Rows are points. Each copy is the shape, with its points in the same order, turned, moved and blurred by noise. Is it also mirrored, or only turned?

Shape:
[[-35 -45  39]
 [-25   3   6]
 [ 33  23  40]
 [ 31  27  47]
 [ 80  43   2]
 [-21   7  -2]
 [ 23 -25  10]
 [-29  37 -48]
 [-25 -18  62]]
Copy 1:
[[ 47 -22  32]
 [  9  16   9]
 [-12 -23 -46]
 [ -6 -24 -50]
 [-70 -23 -61]
 [  0  19   7]
 [-15 -33  11]
 [-34  61  11]
 [ 51 -26  -4]]
Copy 1 is: only turned
Copy 2:
[[-21  48 -44]
 [ -8  -8 -28]
 [  7  13  45]
 [ -7  20  47]
 [ 53  -7  73]
 [  9  -8 -18]
 [ 31  36   1]
 [ 28 -62 -30]
 [-38  40  -9]]
Copy 2 is: mirrored
Copy 3, 9 rows:
[[-57 -16 -42]
 [-10   2 -20]
 [  0 -57  33]
 [  0 -59  21]
 [  7 -42  95]
 [  2  12   1]
 [-51  -6  30]
 [ 28  52  12]
 [-30 -41 -41]]
Copy 3 is: mirrored

Shape (7 x 3):
[[  8 -44  82]
 [ 35 -24  45]
 [  2  25  -7]
 [ 22  72 -16]
 [ 23  31 -23]
 [-11  24  -1]
 [ -1  10 -20]]
Copy 1, 7 rows:
[[ 95 -32 -23]
 [ 47 -47 -35]
 [-12  -3 -15]
 [-48  15 -49]
 [-35 -17 -25]
 [ -8   9  -7]
 [-17 -13   2]]
Copy 1 is: only turned
Copy 2:
[[ 75  18  23]
 [ 39  12  56]
 [-35  -3  14]
 [-71  29  15]
 [-50  -5  34]
 [-28   0   2]
 [-26 -22  17]]
Copy 2 is: mirrored
Copy 3:
[[ 46  77 -34]
 [ 23  36 -49]
 [ 12 -21   2]
 [ 28 -70 -11]
 [  1 -41 -14]
 [ 17 -16  13]
 [ -7 -16   5]]
Copy 3 is: mirrored

Shape, 9 rows:
[[ -2  59 -13  44]
 [  1 -13 -25 -25]
 [-19 -12  45   1]
 [-12 -24  21 -18]
 [ 82  26  31  20]
 [ 14 -20  86   2]
 [  9 -12   8  28]
 [-17 -24 -20  34]
 [ 45  -7  14  31]]
Copy 1:
[[-54 -12  23  58]
 [  5 -24 -29  -3]
 [-12  43 -46  25]
 [  2  20 -49   6]
 [ 39  27  41  65]
 [ 19  81 -39  42]
 [-13  26   1  10]
 [-40  12  -4 -18]
 [ 12  31  25  22]]
Copy 1 is: only turned
Copy 2:
[[ 63 -58  -7   3]
 [  1  13  26  14]
 [-11 -11 -21 -48]
 [-19  15  -1 -27]
 [-32 -95  11   1]
 [-45 -31 -29 -61]
 [  8 -29  23 -32]
 [ 31  -7  37 -39]
 [-13 -57  29 -26]]
Copy 2 is: only turned
Copy 3:
[[-24  29 -17 -51]
 [-11  -2 -16  40]
 [ 31 -40  12  -5]
 [ 22 -32   4  25]
 [-74 -58  -7 -31]
 [ 12 -91  24 -18]
 [-19 -11  23  -8]
 [  1  19  32  10]
 [-44 -28  21  -8]]
Copy 3 is: mirrored
Copy 4, 9 rows:
[[-32  60   5  19]
 [ 25   1 -32 -18]
 [-19 -37  21 -26]
 [ -2 -26  -1 -33]
 [ 37  13  77  28]
 [ -2 -51  76 -28]
 [ -8 -18   4  17]
 [-23 -18 -26  23]
 [ 16 -10  30  34]]
Copy 4 is: only turned

Shape:
[[-16   6 -11  -8]
 [-20  -6 -50  14]
 [-41 -26 -16 -19]
 [-40 -23 -32  10]
 [ 29  14  71  49]
 [ 11   1   0  -3]
 [ 32 -23  58  29]
 [ 13 -34   1  -2]
 [-18 -22 -53  -8]
 [ 29  -7  55   0]]
Copy 1:
[[-10 -16  -8   6]
 [-55 -18   9  15]
 [-17 -46  10 -17]
 [-37 -46  17   9]
 [ 66   9   4  79]
 [  2   7   5  11]
 [ 59   6  41  51]
 [  6  -2  39   7]
 [-53 -18  21  -9]
 [ 59  13  18  24]]
Copy 1 is: mirrored
Copy 2:
[[ 29  13 -17  21]
 [  5 -33 -42  38]
 [ 49 -15  -1  49]
 [ 24 -32 -17  38]
 [-12   6  43 -67]
 [ -2  17   6  11]
 [-14   7  64 -22]
 [-11  -7  21  29]
 [  4 -22 -26  56]
 [ -5  37  44 -16]]
Copy 2 is: only turned
Copy 3, 10 rows:
[[ -1  -5   3  -2]
 [-20 -23 -26  23]
 [-16 -35  25  13]
 [-26 -24   5  33]
 [-30  95  22 -30]
 [-14   8   0 -23]
 [-51  62  29 -39]
 [-44  -2  12 -26]
 [-23 -42 -14   8]
 [-27  47  33 -50]]
Copy 3 is: mirrored

Shape, 12 rows:
[[-60 -40 -65  15  39  49]
 [ 58 -61 -81   3 -49 -41]
 [  6  -1 -32 -29  62  31]
 [ -4  57 -55  62  39  18]
 [ 16 -44 -17 -27 -49 -39]
 [-17 -25  36   7  69 -55]
 [-25  59 -17  -3 -31 -80]
 [  0  36  17  -3 -43  46]
 [ 48   8  25 -29  66  35]
 [ -8 -13 -46  35 -47  -5]
 [-40 -10  39  11  67 -20]
 [-42 -22 -16  -5  27  55]]
Copy 1:
[[ 33  69  55  84  44 -11]
 [-24 -73  -4  75  -9  30]
 [-34  67   3  19  45 -24]
 [  6   9  81 -14  68 -48]
 [ -3 -19 -14  40 -45  30]
 [ 58  36 -52 -13  35  -9]
 [ 42 -32   8 -18 -40 -74]
 [-20  40  68 -38 -42   3]
 [-47  63 -15 -36  43   6]
 [ 14 -28  60  34 -19  10]
 [ 58  72 -23 -15  39  -3]
 [ 12  78  45  31  18   1]]
Copy 1 is: mirrored
Copy 2:
[[-59 -39 -86 -38  35  -2]
 [ 31 -57 -40  56 -38 -74]
 [-11 -59  -9 -50  28  20]
 [  3 -15 -45  29  64  67]
 [ 21  -6 -20   3 -62 -50]
 [  7  40  19 -50  51 -34]
 [ 85  47 -40  -3 -19  25]
 [-26  -2  -6   1 -58  64]
 [-16 -49  59 -42  19  30]
 [ -6  -2 -63  40 -27  -5]
 [-19  40   7 -60  49  -1]
 [-59 -24 -43 -51   3  18]]
Copy 2 is: only turned

Shape, 12 rows:
[[  1 -21  21 -36 -91  18]
 [ -7  -5  12 -23 -50  17]
 [ -9 -16 -23 -34 -29 -30]
 [-13  17  19  38  48  38]
 [-17  10 -43  17  20  27]
 [ -7  13  25 -16 -24   3]
 [ 15  21   5  19  13 -29]
 [ 50  34  70  -7 -31  31]
 [-19  42   9  -6   8 -37]
 [ -8  -1  27 -11  54  -1]
 [ 39  29 -39  13 -21  18]
 [-19 -28  69  70 -13   3]]
Copy 1 (12 x 6):
[[  4 -37 -45  84 -37 -12]
 [  1 -10 -26  48 -22  -4]
 [-14  11 -29  44  -8 -62]
 [-17  21  10 -46  14  42]
 [-24  14  20   2  45  -7]
 [  9   1 -16  26 -27  -4]
 [ 20  16  -9 -21   4 -29]
 [ 51 -45  -2   5 -63  25]
 [ 26  51   0   7 -22 -24]
 [-29  20   4 -40 -36  -7]
 [ 22 -25  30  20  27 -29]
 [ 22  -4 -81 -29   7  43]]
Copy 1 is: mirrored
Copy 2:
[[ 95 -27  16 -62 -20  -2]
 [ 61 -24   7 -31 -14  -1]
 [ 20 -19  38 -51  15  -8]
 [ -6  -8 -68  26  -9 -23]
 [ -6 -19 -30  11  28   7]
 [ 30 -15   1 -18 -28 -21]
 [-14  27  -4  -6 -24  -2]
 [ 78  32 -23   7 -71 -21]
 [-26 -14  24   4 -40  -9]
 [-15   7 -13   4  -4 -55]
 [ 34  33  -8   1   4  41]
 [  4 -19 -83 -54 -60 -23]]
Copy 2 is: only turned
